Each point is reached from the start by the listed moves, each made once or not at all, plus a little noise. Say if it took an odd or an even number of moves. Then give how often each move was made.
In the rows, zero is written as 128.

Moves:
(1): [118  93 146 111 149]
(2): [195 111  78  56 152]
Start: [144 126 128 155 118]
Points:
[144 124 127 155 119] -> even (0, 0)
[133  91 145 139 138] -> odd (1, 0)
[212 108  77  82 143] -> odd (0, 1)

Moves:
(1): [154 151 107 128]
(2): [127 172  92  58]
(3): [140 151 150 118]
(4): [ 81 136 150 167]
Start: [121  92 109 123]
Points:
[ 76 100 131 160] -> odd (0, 0, 0, 1)
[102 124 113 167] -> even (1, 0, 0, 1)
[133 158  94  39] -> even (0, 1, 1, 0)

Moves:
(1): [142 116 163 108 100 115 150 125]
(2): [119 153  96  82 122 160 143 123]
(3): [146 142 149  84 110 119  97 143]
(4): [161 173 106 149 119 147 118 105]
(5): [131 140 151 117 153 151 137 140]
(6): [148  90 127 131 126 129 128 158]
(7): [ 92 147 149 162  97 205 124 120]
(8): [114 115 129 178 130  98 157 181]
Start: [130 141 126 114 121 140 136 116]
Points:
[145 187 137  20 127 183 134 134] -> odd (0, 1, 1, 0, 1, 0, 0, 0)
[108 155 168 151  76 174 136 167] -> odd (0, 0, 1, 0, 0, 0, 1, 1)
[138 192 157 146  55 223 144  85] -> odd (1, 0, 0, 1, 0, 0, 1, 0)
[108 159 203 121  85 234 166 117] -> odd (1, 0, 0, 0, 1, 0, 1, 0)
[146 158 143  73  95 127 108 131] -> odd (0, 0, 1, 0, 0, 0, 0, 0)

Moves:
(1): [168 114 133 131  88 123 105 107 129 116 100 113]
(2): [137  85  96 128 130  89 131 125 170 116  95 151]
(3): [140 116  95 156 127 125 156 141 135 129 141 131]
(4): [125 121 122 180 120 124 129 123 113 145 109 130]
(5): [166 141 128 124 208 112 110 126  68 166 111 149]
(6): [122  82 114 163  97 126 136  95 201 132 146 113]
(7): [ 99 142  90 107 158 163 126 110  64 126 154 124]
(8): [140 108  90 132 116  96  74 162 150 102 106 119]
(9): [139 139 140 123 146 147 109 120  93  72 139 102]
(10): [110 153 102 125 133  89 154 127 153 129 146 113]
(11): [128 193 148 107 126 155 111 118 134 137 118 167]
Start: [104 123 112 133 138 128 142 133 102 112 142 149]
Points:
[114 169  45 138 142 128 110  65  58  51 104 153] -> odd (1, 1, 0, 1, 0, 0, 1, 0, 1, 1, 1)
[137 102 113 194  89 118 122 106  83 120  92 130] -> even (1, 0, 0, 1, 0, 0, 0, 0, 0, 0, 0)
[200 156 109 153 189 108  72  83  42  99  49 189] -> even (1, 1, 0, 1, 1, 0, 0, 0, 1, 0, 1)
[202 176 106 159 169 113  11 123  17  80  56 161] -> even (1, 0, 0, 1, 1, 0, 0, 1, 1, 0, 1)

Moves:
(1): [117 137 130 122 129 114 137 117 134 112 123 106 128 130]
(2): [122 123 127 103 119 115 130 122 141 123 126 127 112 128]
(3): [102 125 129 121 125 121 115 129 133 131 137 117 121 135]
(4): [116 123 138 119 121 114 136 132 131 140 114 138 125 139]
(5): [125 136 130 117 127 127 136 120 126 139 119 119 116 128]
(6): [104 128 127 129 117 122 143 120 127 114 118 119 139 125]
(7): [144 130 124 124 128 129 115 129 114 122 135 136 131 132]
(8): [144 133 127 123 122 124 130 136 123 117 124 115 120 126]
(9): [158 147 141 107 138 132 126 135 111 133 132 137 103 116]
(10): [119 136 132 105 127 114 132 131 130 153 136 119 113 122]
(11): [132 124 131 111 132 124 137 142 129 133 130 143 113 146]
(12): [116 123 121 143 127 119 143 124 129 120 121 122 129 131]
(13): [137 118 127 121 134 138 132 131 115 142 127 120 118 114]
(14): [124 131 121 117 136 124 132 134 135 140 120 136 124 129]
Start: [135 123 122 117 128 132 128 125 137 145 138 135 132 134]
Points:
[126 145 128   7 118  64 162 138 149 170 112 120  63 162] -> odd (1, 1, 0, 1, 1, 0, 1, 1, 0, 1, 1, 0, 0, 1)
[122 117 132  96 129 114 151 122 131 158 115 115 121 135] -> odd (1, 0, 0, 1, 0, 0, 0, 0, 0, 0, 0, 0, 1, 0)
[141 144 131  10 138  95 119 152 135 182 158 153  53 146] -> odd (0, 1, 1, 0, 0, 0, 1, 0, 1, 1, 1, 0, 0, 1)
[152 151 132  83 125 129 139 117 102 143 129 135 110 123] -> even (0, 0, 0, 0, 1, 1, 1, 0, 1, 0, 0, 0, 0, 0)
[140 160 121  69 140 101 138 128 117 135 124  99  80 136] -> even (1, 0, 1, 0, 1, 0, 1, 1, 1, 0, 0, 1, 0, 1)

Moves:
(1): [121 134 109 106 134 157 132 150 130  99 152 108 137 141 155 111 114 151
 134 139]
(2): [140 113 121 146 125 139 142 118 115 144 114 112 154 135 132 132 131 124
 129 154]
(3): [148 133 147 116 148 133 111 119 106 122 122 126 133 142 125 121 131 134
 106 114]
(4): [119 135 131 130 145 143 107 125 111 121 137 133 123 100 138 117 147 135
 142 132]
(5): [149 112 105 124 136 136 126 120 145 122 124 126 110 109 146 131 133 120
 145  98]
(6): [139 141 149 142 115 132 136 170 141 127 106 108 130 150 120 127 137 106
 128 116]
(7): [137 130 149 137 145 112 121 124 136 148 115 132 155 119 142 144 117 127
 124 127]
(8): [128 122 116  98 134 133 116 135 144 104 149 129 130 133 130 135 134 104
 149 144]
(9): [108 112 131 131 137 133 135 120 115 124 160 136 127 151 145 131 152 155
 141 123]
(10): [129 145 101 134 138 116 126 155 112 120 142 141 107 123 159 126 119 120
 144 129]
(11): [124 135 139 139 126 128 134 121 146 134 120 109 141 146 118 118 134 125
 133 121]
(12): [113 123 130 119 133 118 132 156 152 125 137 143 119 120 136 104 133 108
 116 142]
(13): [139 116 145 156 137  93 103 103 148 129  71 118 144 131 127 119 137 138
 124 121]
(14): [153 137 136 137 106 137 136 121 138 139 123 115 107 147 119 117 127 148
 143 145]
(15): [147 128 151 141 130 130 104 127 144 129 123 152 149 122 150 118 115 108
 119 125]
(16): [133 139 125 127 106 136 144 139 144 132 133 108 118 144 135 139 134 130
 103 133]
(17): [134 123 139 143 138 132 145  91 116 102 125 127 111 125 147 135 145 127
 118 140]
(18): [111 138 117 141 151 134 120 137 141 119 129 138 128 120 125 126 118 135
 131 133]
(19): [143 129 137 135 130 119 115 126 140 131 145 120 128 113 121 129 120 113
 131 119]
(20): [113 114 127 134 140 137 123 108 125 139 119 107 106 128 132 120 127 123
 115 133]
Start: [147 115 131 105 142 108 141 109 117 142 133 120 148 139 130 151 106 116
 131 136]
Points:
[223 163 124 187 162 191 143 149 174  99 144  56 127 152 226 116 118  94
 171 160] -> odd (1, 1, 0, 1, 1, 1, 0, 0, 0, 1, 1, 0, 0, 1, 1, 1, 1, 1, 1, 0)
[168  80 205 178 220  94  79  21 111 183  83  55 203 150 159 127 150 139
 124 128] -> odd (0, 1, 1, 1, 0, 0, 1, 0, 1, 0, 1, 0, 1, 0, 0, 0, 0, 0, 1, 1)
[180 121 186 119 197 100  53 100 201 113 122  96 235 114 189 121  98  94
 163 142] -> even (1, 0, 0, 1, 0, 0, 1, 1, 0, 0, 1, 0, 1, 0, 1, 0, 0, 0, 1, 0)
[161 122 203 162 225  70 103 119 103 112  95 135 148 151 219 124 172 114
 121 132] -> odd (0, 0, 1, 1, 0, 1, 1, 0, 1, 1, 0, 1, 1, 0, 0, 0, 1, 0, 0, 0)
[122  96  94 104 249 124 130 114 183  75 212 100 113 129 249 129 115  94
 176 151] -> even (1, 0, 0, 0, 1, 0, 1, 1, 1, 1, 1, 1, 0, 0, 0, 0, 1, 1, 1, 1)
